Each row is a point. A path goes straight from each point to the next, and from the last back to the first. The post is the endless flat space through its rows: a point in 2 columns, a line in 3, a plane in 4, and so on, so that a path can go around it. Count how often the path circles the post. Going back the other way cancels.

Post (1 x 2):
[[21 -7]]
Path (16 x 2):
[[ 26  19]
 [  3   7]
 [  7 -36]
 [ 29 -35]
 [ 44  -6]
 [ 29  10]
 [ 47 -10]
 [ 43 -40]
 [ 21 -27]
 [ 58 -24]
 [ 60 -28]
 [ 14 -50]
 [ -2  -2]
 [  3  29]
 [ 49   4]
 [ 58  -7]]
Times around: 0

Post (7 x 8):
[[ 11   1 -10 -75  13 -58 -21  35]
 [ -2  -1 -54 -10 -24 -10  37  10]
 [-15 -16 -40  -1   2  29  25  43]
 [ 13   4  18  40 -44  24 -17  32]
 [-19  11   6  43   9  -5   8  12]
 [-21 -11  36   7  80  -3 -85 -62]
 [ 29 -20 -39  57   2   8 -25  38]]
Path (20 x 8):
[[  0  20 -30  26  10   3 -30 -31]
 [ -5   3 -19  21  28 -26 -43  39]
 [-11 -30 -41  18   8 -19 -39   1]
 [ 10 -46  45  35  15   5 -36 -11]
 [ -1 -20   8  46  14  -5 -19  26]
 [ -2  -5  16  45   2 -29 -42  35]
 [-37  14 -51  -6  54 -43 -70 -48]
 [-27  20 -50 -24  55 -12 -26 -26]
 [-27  16  10  63 -49   4 -28   4]
 [-21 -10 -13 -28 -21 -38 -61 -35]
 [-20  -4 -43   1  -5  38 -27   5]
 [ 19   8 -19   7   9 -12 -41  40]
 [  0  17 -25 -43  51  -4  74  43]
 [ 57 -34 -18  63  -3  11 -17  36]
 [ 26 -22   7 -42   7  37  10  63]
 [ 38  40   0  36  -7  -1 -12 -38]
 [ -9  35   8   9 -21  -5 -19  30]
 [-44   7 -25  23  27 -14 -60  16]
 [-39  62  -6  17 -26 -30  -4  51]
 [-38  60 -18  25   4  -2  49  -7]]
Times around: 0

Post (11 x 12):
[[-18 -12  27  13   6  27  39  22   1  -3  13  -4]
 [-16  20 -10   2  13  31 -38 -52 -38 -38 -62  -7]
 [  2  -1  52 -30 -34  -7   1  32  10  12  10  -7]
 [ 30 -12  13  18 -26  -1   9  48  38  -8  17 -14]
 [ -4 -29 -15  -6 -10 -20  25  24  -1  19   6  -3]
 [  4  -3  24   5  12 -52  20  13  26   5  22   9]
 [ 21  42 -14 -40  26  28 -41 -37 -21   9   3   2]
 [ 28  46   6 -31  45  17  -2  -6 -38  -4 -43 -26]
 [ 29  13  21 -17  13  28 -22   0 -63  -9 -12  11]
 [-15  32  26  33  -8  -2   7  65  12  27  -9  20]
 [ 14 -25  31 -19   6  16  34  37  21   3 -15  30]]
Path (33 x 12):
[[  5   1  18  22  48  15  32 -22  33   0  -5  19]
 [ 31 -95   4 -24 -21 -26  13   9  -3  -4 -11 -22]
 [-27 -35 -12   6  37  37  36  24  16  -2 -41  16]
 [ 18  24  45 -11  43 -15  25  36  14 -31 -12   8]
 [ -7  12 -13  13  -2   9  -2  10 -26  -6  -3  10]
 [ -7  45 -19  25  42 -27  48  64   0  12 -13 -18]
 [  3   4 -13  48  12  -3  29  24 -47 -18   3  15]
 [-14  22  10  -6  19  12  28 -25   5  19   1  25]
 [ 22  26  21  33   1  27  10  31  19  17 -17   1]
 [ 14 -40  -3 -33  18  -9  19   3   3  16 -45  14]
 [ 18 -16  28 -14 -44  28  -6  -2   3  -7 -29 -31]
 [ 18  64  16   0  49  27  -1  16   8  51 -43 -15]
 [ 13 -11  -6 -25  23   2   8  12 -15  10   0 -27]
 [ -6 -15   5 -59  32  10  18  -8 -29   2  -7   4]
 [ -6  72   9   1  -1 -19 -36   7   1   1   8   9]
 [-11 -33  12 -24 -55  13 -20 -14 -48   4  34  38]
 [ 40  -3  30   9 -17  52   9  31  14 -16  11  -3]
 [ 12  -5   1   3 -16  -3  -1 -33  32 -18  33   1]
 [ 14 -42   7   7   7  -7  29 -34 -11  -2 -27  23]
 [ 69  33  31 -21  18  -1 -24  26  34  10  18  -3]
 [-24  -6  45  21  -9 -17 -14  54 -19  11 -38  45]
 [-10 -60 -35 -31  23 -24  14   7  -6   6 -29 -33]
 [ 30   2   9 -17  16   1  -5  59 -40 -23 -23 -11]
 [  0  42   3  -3   1   3   8  37  13  -4 -52  16]
 [ -1  42  55 -45 -45   9 -24 -18 -47   9   6  24]
 [  0  31  -3  36  13 -32  18   8 -11  17 -32 -13]
 [ 33  -7  36  -5  27 -27   1  12 -10  31   8  10]
 [ 35 -34  34 -16  -8 -17 -12  60  -9   1 -18   7]
 [ 47  34  26 -29 -14   0 -43  46  31  20 -24 -10]
 [-19 -25  23   6  34  49  12  16 -38 -23 -35  17]
 [-26  -3 -30 -38  29   9  25  16  -8  -4 -21  11]
 [ -1  42  10 -24  -3 -28  34   7   4  -1 -12 -14]
 [ 18  15  15 -21  -4  -6  28  33  15  37  31  13]]
Times around: 4

Post (17 x 18):
[[-21 -15   3  20  39  29 -28   2  14 -28  30 -39 -35  14 -45  14  34  11]
 [ -9   0   9  -4  27  22 -20   4  31 -59  -3 -40  30   6   0 -16  34 -22]
 [  9 -41 -12  28   4  54 -36   6  58 -15 -25 -58 -17   1  -6  22  29  -1]
 [-19 -18 -10   0   3  13   1 -19 -30  27   3  69  73  -6  -7  36   6   0]
 [ 25 -14 -25  52 -25 -45  15  28  -6  15   8  -2 -17  23  30 -27  37   5]
 [-27  -6  -3  13 -22  38  30  -3  37 -16 -12  -4 -19  19 -35 -38  41  26]
 [ -8 -28   8   6  35  12   1  -9  12   9  -1 -51 -13  22  27 -15  16  17]
 [ -3  -3   3   7  12  14   1 -66 -40 -37 -27  46  11 -23  15  27  52 -12]
 [ 15   5  -7  25 -30 -59 -18  24  20  -3  34  43 -29  42  49   0 -36  29]
 [ -1  -6  22  -3 -13 -19  30  -8 -45 -32 -49  29  26 -10  -7  42   7  -1]
 [-24   6  42   3  -3  65  64 -23 -22 -28  -1  39  45 -10   7  56  50  -9]
 [ 24 -19 -23  -1   6  14  36 -14 -25 -35   1  48  28 -29   7  37 -22 -30]
 [-32 -11 -10  45 -31  36 -10 -23   2 -32  16 -69   8  36   7 -14   2  16]
 [ -2  -5 -37 -45  -6  10  15 -15 -41 -29 -20  44  27 -22  26  62  35   4]
 [-13 -11  29   6  -8  45 -23  18  17 -10  11 -41 -19 -47  -9 -16  33  16]
 [  1 -66   7  28 -23 -26   4  25  -1 -51  10  17 -24   5  41  -2   1  36]
 [-41 -25  -6  28 -20 -26 -35  37 -12 -11  -8  27 -59  39  48 -29  -5 -17]]
Path (25 x 18):
[[-37 -34  26   3  -9  47 -56  18 -38 -70  32   9  26  19  55  -2  -7 -24]
 [-13   6 -30  -7  29  41 -11  -2  -4   0 -18 -15 -36   1   3  -8  34 -24]
 [ 18   2 -52  16  56  35 -45 -19  34  64  34  14  29 -39 -16  79  50  32]
 [ 17   0 -12  17 -18   6  24  36  22  16   9  10 -54 -24  -3   0  10 -10]
 [-33 -28  39  19  22 -28 -39  15 -36 -24  35  15 -51 -12  48   2  53 -18]
 [ 12 -11 -14  21 -39 -17 -14  12   8 -51  -7  30  51  25 -65 -20  21 -22]
 [ 45  -6 -22  38   2 -19  22 -30 -22  45 -11  50  45  27 -17  -6  40  17]
 [ 50   4 -18  14  21   7  32   5 -19 -27   5  -4  42  -9  61  38  16   0]
 [-74  31  13  20   8   3 -22  -2 -48  -5  14  23 -40 -20  47  -4  63   3]
 [  7  17 -67  16 -30 -37 -11  -7  20  69  16  47  24  14  19  34  -8  43]
 [ 31  45  -8  10  -2  18  -7   0  32   3 -22  45 -11 -39  48  28  95  12]
 [ 48 -39  10  25 -21  35  20  -1  19 -60 -30   2 -52 -17  51  12  22  25]
 [-18  -9  -1  12  27  59 -27   9  22  51   9  13  33  11 -45 -11  41 -27]
 [ -1 -18 -18 -36  -1 -58  37 -10 -63 -53  11 -13 -35  22 -20  39  16  -3]
 [-27  -6  -3  49   7 -11  -8  29  -7  67  66  10   8  -1 -27  18  34  -3]
 [ 17 -16   9  62  22   0  44  10  28 -50  -1 -27 -22  14  23  62  28  -5]
 [-55 -40  12  55 -41  44  -4  49 -31 -44  -8  52  19 -26  32  24   7   2]
 [-51 -17  11   5  32  60  45   5 -31 -53  10  -7  17  80  21  14  70  26]
 [ 12  33  17   4  -1   3  35 -29 -36 -84  39  -5 -42  37 -38   0  27 -27]
 [-23 -27 -22 -16  10  15  12  -7 -28 -65  -9   0  44   2  23  13  59 -64]
 [ -9 -21 -20  10  13   7  10  -7 -15 -64  33 -72  19  -3   5   6  38 -17]
 [ -3 -16 -26  53 -11 -37  -2 -14  12  51  -8  34  -1  35  25  17  41  49]
 [-33 -31  15  12  29 -36 -18   7 -23 -31  36  22  28  18  45 -46 -38  31]
 [  4  -6   7  82  15 -33  16  17 -33  16  -9  39  -7  71  -3 -67  52   1]
 [ 62  28 -43   5 -12 -20  19   3  78  -1  50 -25 -25  83 -18 -39 -13  -2]]
Times around: 1
